Each wall is flat, endless, passes through zero and stands at right angles to its row. A trip goes straight from one point to another. Which walls does it cross, in order?

Walls:
(1): [-14  30]
(2): [  3 -13]
Trips:
[-38  20] to [-19 -25] -> 2, 1
[ -8 -22] to [ -3 -16] -> none
[-23  23] to [ 8 22] -> none
[-24 -31] to [44  8] -> none
[-10   9] to [22 27] -> none
[  4 -22] to [ 13 -18] -> none
[ 2 12] to [11 38] -> none
[-17 -10] to [-12   0] -> 1, 2
[17  1] to [-28 -17] -> none

Walls:
(1): [  4  11 -24 -15  22  18  -5   3  -6 -11  28]
(2): [  9  14  43 -38  19  18  -1 -32  20 -10 -28]
Trips:
[ 15  46 -17  21  -5 -20   8  -7 -19 -16 -13] to [-23  22  -6  -1 -27  10  -6   6 -16  25  16] -> none
[ 10 -38 -12  23   0 -14  -5 -22  15 -27  -3] to [-31 -54 -12  21 -25  45  14 -17  26  -6   7] -> none
[-11   3  -2 -33 -13   2  31 -33 -24  23   7] to [-11  -2  -8 -34 -60 -21 -17   8 -13  -8  -9] -> 1, 2
[  8   4 -14 -12 -30  -6  -3  20   1 -28   8] to [ 13  25  -2 -18  -6   9 -31 -14  19  19  12] -> 2
[ -9  -6 -12  18  10 -19  -4 -16  12 -18 -42] to [-32 -13  13 -38 -39 -10  -3 -10  29  15   9] -> none
[ -4  45  -3  10   5 -21  -6  37   6  38  16] to [ 16   1 -19  -6   7 -14   9  -6  14 -26   2] -> 2

Walls:
(1): [  1   8   9 -14 -28 -22  -4  14 -13 -20 -15  24 -47  11   1  24 -23  14
   6   5  15  19  -9   7  10  -9  25  25   9   6  35   2]
(2): [ 11 -29 -33  23  21  20 -25   5  -5   4 -22  25  -9 -26  29 -11  29  14
 -28 -13  15   6  26   6  15   8  22  -3   4  25 -14  -9]
(3): [-13 -21 -11   4  27  18  11   9  -8   7 -17  14   1  11  -9  -4  -3 -18
 -13 -13  -7  18  11  15  10  10   5 -21  17   1 -29 -13]
(4): [ 36 -27 -19  14 -41  17  -2 -15 -10  35  11 -18  -2  -2  -8  25 -15  -2
 -18   1   8   1  37  38  -8  21  -5   0  20   8  -1 -12]
Trips:
[-26   5   7  12  13  -4  -7  -8  13  -5  11 -12 -12  -1 -24   9  28 -11
 -15 -20 -10 -19  -7  -3  22 -10 -13   1  -3  11  12   1] to [  7 -16   8 -18  -6 -35 -21  -7   4  31   4  -6  35   8  -2   1  -9   6
   5 -30  -2   1 -37   0  10   4  28   3  17  -9   4  10] -> 1
[ -5   3   1  -3   5  -1  16  20 -14  -5   7   3   9  -4   6 -18  17   5
 -11   1  -5   3  -1   7 -23 -18  24 -11  -9  15 -14   2] to [-23 -13 -13 -19   4  19   5 -10  -8  -2  10  16  22 -22  19  -8  46  -6
 -13   8  13  -4 -10 -12  34 -26  17 -13   6 -13 -17  24] -> none
[ 21  10   2 -19  -3  -9  -7  -4 -17  20  10  -2  -4   0   6  25   1   2
  -9  -3  29  -5   2  12 -13 -40  18  -5 -39 -13  14  20] to [ 33  24   5  -7  16  12   2 -23  32  28  21  22 -27   2   8   4 -22 -27
   0   7  25 -39  12 -19  23  -7  16 -34   1 -10  40  12] -> none
[ -9   4   2   6 -35  -8  23  15 -14  11  17 -22  11 -18 -29   6  21   1
   9  15 -24   0  24  -6  31 -16  -6   6   5  -7   8  -6] to [-22  17   6  38   7   5  -7  -1   7  51  -1   9  -6   4  -9   1   8 -17
  -8  13   1  17  -2 -22  -3 -18  -7 -25   2 -17  -9  -2] -> 3, 4
[  0 -15   6  22 -25 -37  30   2   9 -23  10   8 -23  31 -10 -23  -5 -26
   2 -26 -22   9   5 -21 -21 -13 -17  17 -24  12   8   9] to [-30  -2 -20  -6   1  -4  23  -7  10   1 -19   1  -8 -29  -8 -14 -15 -18
  29  -2  22 -26 -11   0   1   9  11  -2   3 -11  -4  -8] -> 3, 1

Walls:
(1): [ 18 -24  10  -7  -7   2 -24  20  -7   7   2   5   2  17 -13  28  13  -3
  18  -6  -2   9  11 -17 -13 -25  10  -9   2  27  22   5   0  -6  15 -15
   7  23   9   9 -11 -10 -14   6 -16  -4  -8  -6]
(2): [  6  23   8  -4 -11  -3 -15  -6   6  14 -22 -13 -12   7 -28   5  12  16
 -33  14 -15   6   7  -4 -28  -3   8  17  -7   6  -2 -23  12  -5   6  19
  -6   6  15   2  32  27  -5   4   7 -19  -9  12]
(3): [ -1  -1  -4  -9   4 -12  27  11  14  -2 -11  -6   7  -8  16  10  11  18
   9   0   7 -28  20 -27   9  -2   9   7  -5  11 -23 -29 -11  11 -14  -3
  -5 -32   4  14  -7  21  -6  -5   0   8  -8   3]
(4): [  6   8 -16  -6   2   1  -6  13 -28 -23  22 -13  -1  -2  -1   2  -7  -3
  -6   9  13  14 -15   0  28   3   3 -28   2  -4   0  -3  -5  22 -14 -21
   1   3  11 -22  -4 -19   5   3  -3  26 -24 -35]
(5): [  4   2  14 -15  -8  -4  18  20 -26   9 -11   1  10  16  10 -27  21  20
  11 -18  19 -23  21  12  -2  30 -26   5   7   2  -7 -23  16  -9  11  -6
   6   6  -6   2  14 -26   3 -14  11 -29  -4 -34]
(6): [ 21   0  16  14  33 -25   8  15   8  17   1  -9 -16   0   3  -4  24  15
   3  14 -30  60 -29  12  -1  12  -3 -28  16 -12   2   7  10   4   9   2
  -2  23  -7  -8 -25  -2   5   5   4 -32 -19  -1]
(7): [  7 -13 -12  -2   4 -13  13  -5  -7 -10 -18 -25  15  28   6 -16  -1  19
  15  -6  30   9   1 -13 -16  33  11 -12  11  18  -5  -7  -1  -4 -16 -10
   7   8 -15   5   4  30  12   6 -14   6  23  18]
Trips:
[ 25 -12   0 -21 -30  14   6  29  19   9  -1  -1  14  -6   7  -3   0  18
  11 -10 -19  10   4  -3  13  -2  20 -29  -5  12  -9 -15  11 -12   9  -7
  -4 -19   2  -6  21   3   0 -10  10   2 -15   7] to [ 31   1 -37  25 -26   2  11  -6   1   7  19  33   6 -29  13  -1 -12   5
   5 -31  12 -11  -9   3  -9   8   6  -4   7  24   1   6   0  10 -13  18
   0 -13 -35  19  -2 -11  28  11 -15  16 -29  14] -> 6, 2, 5, 1
[ 10  12 -14 -13  -6  19  -2  -2  17  -5  -7 -20  12  -6 -10 -19   4   1
   1 -33  22  -3   4   6   8  25 -16  15 -18   5 -19 -18  10  10  15  22
 -15 -29  24  -5 -16  -3 -23  17  17  -1  33   3] to [-17  -7   5   7 -37 -25   4  -3 -17  12  -5   0   5   7   3   1  15  11
   9  -3 -16   7 -17 -27   3  10   9   7  -2 -13 -32 -13 -12 -19  13  16
  -8   5  -1 -16  16  -2 -24 -28  15   9  16 -20] -> none
[-30  -8  25 -13  16  21  14  -9   4   2   6  -4   6  -5   4  -2  22   9
  24  17  20   2 -18  -5   3  -1  25   1 -18  26   3  25 -20  -2  -5   0
 -18  -1  12  -3  10 -16 -14   7 -12  23 -10  21] to [  6  -9  27   9 -19  -5 -13  10 -15  42  18   3   4 -19 -13 -16 -23  -1
   0  18   5  -5 -23  12  10   2  -6   4  18 -32 -12   8   1 -11  -8  16
 -10   2   6   6  -3   5 -10 -14  23 -19  13 -11] -> 7, 4, 3, 1, 6, 5, 2
[ 15  11  21  33  20   4 -14  16  37  11 -24 -10   9   9  -7 -15 -17 -24
   5  15 -14 -31 -12   4   2   8   9   5 -29 -22  10   2  22  -9  -8   6
 -18  11  16  31   6  20  21 -29   5  17  17 -13] to [ -6   5 -11  32 -11 -11  13  39   5   0 -17 -26 -12  11   1  20  39   0
   0  14  15 -10  11   6  21   4  -9 -27  45 -13  13  -6  16  16  35 -11
 -39   1  15  -8 -18 -10  -1  15  -7  -7   4  10] -> 3, 6, 5, 1, 4, 7, 2
